Each row of a before or after table is a point. The points were changed in one or more steps. Then noise was added and the rows were shuffled. The steps act on how far a point lies along the listed directions, d1 being the first. What was done? A step turns or swaps two directions, mirrors them in a line or flattens them onto one, adds a multiple of one to another, or multiplies one. Angles are multiples of 10 degrees, from the lower direction toward the higher: turns from -170 to 170, lines from 10 to 170 but not 90. Use the fewest steps. Two steps may share a direction if one is a turn and the other turns, adds or multiplies; they go together, in the order done. Otherwise the lowest direction goes first.

Directions:
(1): 0.001,0.051,-0.049
(2): -0.070,-0.007,-0.008
(3): 0.010,-0.049,-0.051
Before (14 x 3):
0.012,0.040,-0.005
0.013,0.034,-0.004
-0.024,-0.058,-0.003
-0.006,0.044,-0.011
0.028,0.021,0.022
-0.008,0.023,0.010
-0.043,0.019,-0.003
-0.048,0.024,-0.025
-0.016,-0.057,0.021
0.052,0.020,-0.003
-0.022,-0.043,-0.004
-0.047,0.037,-0.025
0.022,0.052,0.012
0.001,0.050,-0.012
After (14 x 3):
-0.032,0.024,0.049
-0.012,0.041,0.056
-0.035,0.023,0.079
0.021,-0.023,0.051
-0.055,0.011,-0.005
-0.038,0.028,0.057
-0.039,0.062,0.042
0.062,-0.061,-0.090
0.055,-0.013,-0.069
-0.057,0.071,0.095
0.010,-0.014,0.073
0.020,0.014,0.066
-0.029,0.021,0.074
0.048,-0.047,-0.067
Steps: turn d1 and d2 by 150 degrees; multiply d3 by 3

Directions:
(1): 0.017,-0.025,0.080,-0.036,-0.025,-0.007,-0.050,0.041
(2): -0.025,0.031,0.061,0.068,-0.036,0.029,0.011,-0.033
(3): 0.018,0.031,0.026,0.035,0.083,0.009,0.009,0.057
(4): -0.040,0.017,-0.009,-0.035,0.026,0.084,-0.049,-0.014
Before, 14 rows:
0.001,0.011,-0.023,0.037,-0.032,0.008,0.047,-0.064
-0.040,-0.001,0.058,0.037,-0.073,0.018,-0.008,-0.057
-0.068,0.061,0.060,0.019,0.039,0.078,-0.031,-0.033
0.009,-0.029,-0.007,-0.019,0.093,0.007,-0.023,0.040
-0.033,0.013,-0.011,-0.036,-0.026,0.076,-0.066,-0.052
-0.037,0.020,-0.033,-0.022,0.035,0.047,-0.015,-0.023
0.039,0.031,0.030,0.035,0.052,-0.030,0.016,0.050
-0.004,0.020,0.088,0.011,-0.079,0.076,-0.097,-0.012
-0.007,-0.047,0.101,0.001,-0.093,-0.050,-0.030,-0.001
0.028,-0.016,0.046,0.056,0.045,-0.002,0.039,0.039
-0.019,0.005,-0.083,-0.016,-0.029,-0.024,0.001,-0.035
0.001,0.029,-0.012,0.078,0.060,-0.022,0.058,0.020
-0.013,-0.025,-0.050,0.055,-0.029,-0.040,0.041,-0.033
0.005,-0.036,0.016,-0.048,-0.035,-0.013,-0.031,0.033
After, 14 rows:
0.020,-0.004,0.039,-0.043,-0.040,0.055,-0.107,0.020
0.003,-0.024,0.039,-0.023,-0.035,-0.003,-0.024,0.027
-0.012,-0.025,0.009,-0.022,-0.029,-0.007,-0.017,-0.020
0.003,-0.057,0.075,-0.029,-0.062,-0.060,-0.034,0.024
-0.024,0.020,-0.064,0.010,-0.025,-0.015,0.004,-0.033
0.005,0.014,-0.032,0.058,0.050,-0.028,0.057,0.014
0.035,0.024,0.023,0.025,0.032,-0.030,0.016,0.036
-0.006,-0.026,-0.055,0.052,-0.012,-0.044,0.040,-0.022
-0.046,0.024,-0.028,-0.019,0.032,0.051,-0.016,-0.025
0.016,0.002,-0.046,0.011,-0.006,-0.002,0.043,-0.043
-0.054,0.031,0.012,-0.034,0.058,0.051,-0.040,-0.010
0.026,-0.027,0.029,0.032,0.038,-0.011,0.032,0.031
-0.028,0.016,-0.017,-0.045,-0.006,0.071,-0.066,-0.040
-0.008,-0.016,0.023,0.014,0.054,0.020,-0.019,0.013
Steps: multiply d2 by 0; multiply d3 by 0.7

Directions:
(1): 0.056,0.002,-0.058,-0.014,0.008,0.000,0.006,0.053,-0.007,-0.097,0.030,0.001
(2): 0.032,0.046,-0.010,0.006,0.011,0.074,-0.067,-0.014,0.061,0.019,0.031,-0.039
(3): 0.072,0.029,0.033,-0.054,-0.007,-0.050,-0.017,0.046,-0.016,0.043,-0.037,-0.040
(4): 0.039,-0.049,0.002,0.000,-0.048,-0.023,-0.083,-0.038,0.012,-0.017,-0.022,0.064
(5): 0.006,0.049,0.045,0.047,0.075,-0.019,-0.027,-0.030,-0.021,-0.055,-0.049,0.002
(6): -0.011,-0.053,-0.043,0.009,0.027,0.012,0.004,0.029,0.059,0.001,-0.096,-0.028
Before, 10 rows:
0.012,-0.041,-0.004,0.024,-0.033,-0.036,-0.049,-0.024,-0.010,-0.001,-0.006,0.056
-0.030,-0.003,-0.030,0.034,0.029,0.009,-0.010,0.010,-0.011,-0.080,0.010,0.009
0.019,-0.013,-0.009,-0.003,-0.039,0.051,-0.043,-0.019,0.046,0.042,0.032,-0.020
0.007,-0.001,-0.019,-0.048,-0.025,-0.019,-0.018,0.013,0.005,0.019,0.069,0.017
0.025,-0.014,-0.040,-0.058,-0.053,-0.029,0.034,0.051,-0.024,-0.004,-0.020,-0.011
0.026,0.073,0.082,0.085,0.132,-0.034,-0.060,-0.034,-0.031,-0.072,-0.107,0.012
0.037,-0.058,0.010,-0.045,-0.073,-0.050,-0.005,-0.003,-0.021,0.049,0.006,0.018
0.036,0.012,0.040,-0.028,-0.054,-0.041,-0.011,-0.019,-0.071,0.048,0.070,0.005
-0.006,-0.012,0.007,0.001,-0.056,-0.010,0.014,-0.029,-0.025,0.002,0.052,0.027
0.081,-0.003,-0.043,-0.033,-0.066,0.049,-0.009,0.052,-0.043,-0.067,0.092,0.016
After (10 x 12):
0.036,-0.053,-0.084,0.006,0.005,0.047,-0.029,0.028,0.054,-0.018,-0.014,-0.041
0.085,-0.008,0.016,-0.058,-0.053,0.031,-0.046,0.049,0.021,0.084,-0.047,-0.054
-0.004,-0.045,-0.022,0.013,-0.027,0.021,-0.005,-0.009,0.053,0.028,-0.029,-0.011
0.019,-0.015,-0.042,-0.063,-0.054,-0.028,0.032,0.055,-0.020,-0.002,-0.023,-0.005
0.005,-0.015,-0.041,-0.049,-0.006,0.002,-0.024,0.030,0.052,0.037,0.020,-0.005
0.012,-0.047,-0.012,0.029,-0.021,-0.026,-0.057,-0.013,0.009,0.004,-0.022,0.047
0.034,-0.088,-0.069,-0.021,-0.048,-0.007,0.001,0.023,0.029,-0.029,0.001,0.018
0.027,0.076,0.067,0.089,0.127,-0.035,-0.055,-0.034,-0.047,-0.103,-0.055,0.026
0.018,-0.003,-0.009,0.006,-0.046,0.046,-0.031,-0.025,0.021,0.018,0.075,0.006
-0.025,0.017,0.049,0.008,0.014,-0.038,-0.031,-0.008,-0.028,0.046,-0.044,-0.025
Steps: mirror d1 and d3 in the line at 50 degrees; mirror d2 and d6 in the line at 160 degrees

Directions:
(1): -0.027,0.067,0.001,0.052,0.010,-0.026,-0.004,-0.012,0.045,0.009,0.118,0.004,-0.010,-0.022,0.013,-0.007,0.044,0.035,0.063,0.022
(2): 0.063,0.020,0.052,-0.009,-0.007,0.051,0.007,-0.021,0.098,0.028,0.008,-0.063,-0.034,0.018,0.022,0.070,-0.031,0.004,-0.031,0.000
(3): 0.041,-0.046,0.030,0.044,0.067,0.036,0.005,-0.016,-0.014,-0.050,-0.035,-0.015,0.027,-0.006,0.084,0.002,0.034,0.013,0.080,-0.036
Before:
-0.094,0.053,-0.082,0.035,0.011,-0.079,-0.014,0.016,-0.037,0.001,0.097,0.090,-0.007,-0.040,-0.063,-0.071,0.068,0.030,0.035,0.043
-0.030,0.053,-0.003,0.015,-0.014,-0.022,-0.019,0.023,0.021,0.001,0.076,0.021,0.018,-0.047,0.006,0.008,0.013,0.040,0.008,0.007
0.020,-0.051,0.020,0.062,0.063,0.023,0.016,-0.005,-0.051,-0.074,-0.041,0.002,0.049,-0.010,0.095,-0.051,0.056,0.013,0.087,-0.030
-0.043,0.040,-0.021,-0.007,-0.066,-0.074,-0.017,0.036,0.004,0.030,0.071,0.015,-0.047,-0.015,-0.044,-0.031,0.026,-0.008,-0.041,0.038
-0.020,0.034,-0.014,0.009,-0.008,-0.025,0.033,0.003,0.013,0.012,0.045,-0.003,0.001,-0.019,-0.017,0.000,-0.001,-0.009,-0.028,-0.001
-0.004,0.016,-0.016,-0.007,0.008,-0.017,0.006,0.010,0.020,0.012,0.069,0.003,-0.011,0.015,0.011,0.011,0.027,0.012,0.011,0.005
-0.035,0.051,-0.038,0.025,-0.003,-0.063,0.019,0.027,-0.023,-0.025,0.086,0.026,0.006,-0.055,-0.013,-0.033,0.039,0.022,0.044,0.002
0.089,-0.005,0.087,-0.004,0.046,0.068,-0.016,-0.004,0.071,-0.013,-0.006,-0.039,-0.010,0.022,0.068,0.053,0.014,0.001,0.029,-0.023
-0.006,0.020,-0.024,-0.003,-0.039,0.011,0.001,-0.002,0.034,0.010,0.067,0.016,-0.014,-0.052,-0.025,0.004,0.021,-0.018,-0.001,0.057
0.023,-0.005,0.003,0.050,0.013,-0.021,-0.004,-0.008,-0.021,-0.006,-0.001,-0.002,0.014,-0.010,0.024,0.014,0.012,0.024,0.042,-0.025
0.080,-0.057,0.035,-0.027,0.022,0.043,-0.014,-0.016,-0.010,-0.015,-0.148,-0.063,-0.002,0.028,0.017,0.019,-0.030,-0.016,-0.019,-0.031
-0.075,0.058,-0.063,0.009,-0.027,-0.079,0.009,0.029,-0.031,0.007,0.051,0.020,-0.007,-0.006,-0.049,-0.044,0.016,0.001,0.002,0.036
0.085,-0.065,0.039,0.041,0.098,0.081,0.026,-0.040,0.036,-0.045,-0.056,-0.035,0.011,0.011,0.089,0.034,0.019,0.032,0.067,-0.039
After (13 x 20):
-0.005,0.068,-0.006,0.027,-0.009,-0.040,0.021,0.021,0.033,-0.012,0.101,-0.005,-0.014,-0.047,-0.005,0.002,0.029,0.019,0.035,0.004
-0.019,0.048,-0.014,0.021,0.000,-0.029,0.036,-0.002,0.021,0.010,0.069,-0.004,-0.001,-0.023,-0.011,-0.006,0.005,-0.003,-0.018,0.007
-0.051,0.092,-0.025,0.027,-0.028,-0.056,0.022,0.018,0.040,0.026,0.104,-0.012,-0.035,-0.007,-0.025,-0.006,0.011,0.015,0.005,0.041
-0.021,0.039,-0.032,0.014,-0.034,0.008,0.002,0.000,0.042,0.010,0.100,0.022,-0.013,-0.060,-0.021,0.010,0.036,-0.015,0.021,0.055
-0.049,0.089,-0.031,0.043,0.005,-0.035,-0.011,-0.011,0.073,0.037,0.141,0.037,-0.049,-0.025,-0.033,-0.008,0.055,0.047,0.029,0.046
-0.044,0.080,-0.007,0.020,-0.069,-0.078,-0.019,0.025,0.051,0.034,0.136,0.006,-0.056,-0.020,-0.032,-0.017,0.051,0.008,-0.022,0.051
0.073,-0.120,0.013,-0.001,0.096,0.076,0.024,-0.021,-0.040,-0.055,-0.158,-0.010,0.035,0.027,0.075,0.008,-0.002,-0.001,0.029,-0.049
-0.009,0.022,-0.015,-0.005,0.009,-0.015,0.002,0.013,0.013,0.009,0.079,0.003,-0.008,0.009,0.009,0.006,0.038,0.014,0.010,0.005
0.062,-0.096,0.043,0.011,0.053,0.062,0.019,0.000,-0.046,-0.075,-0.128,-0.024,0.052,0.012,0.091,-0.015,0.008,-0.011,0.025,-0.042
0.052,-0.052,0.055,-0.019,0.046,0.037,-0.020,0.024,-0.026,-0.040,-0.067,0.005,0.029,0.017,0.044,0.001,0.023,-0.016,0.032,-0.034
0.036,-0.015,0.009,0.038,0.014,-0.012,-0.004,-0.017,-0.029,-0.006,-0.032,-0.010,0.011,-0.006,0.021,0.021,0.001,0.016,0.026,-0.036
0.068,-0.092,0.014,-0.042,0.025,0.027,-0.004,-0.003,-0.059,-0.023,-0.183,-0.036,0.011,0.025,0.004,-0.002,-0.029,-0.037,-0.030,-0.033
-0.029,0.062,0.007,0.020,-0.012,-0.025,-0.017,0.023,0.030,0.006,0.083,0.013,0.009,-0.044,0.003,0.009,0.018,0.041,0.008,0.011
Steps: add -0.7 times d3 to d1; multiply d2 by 0
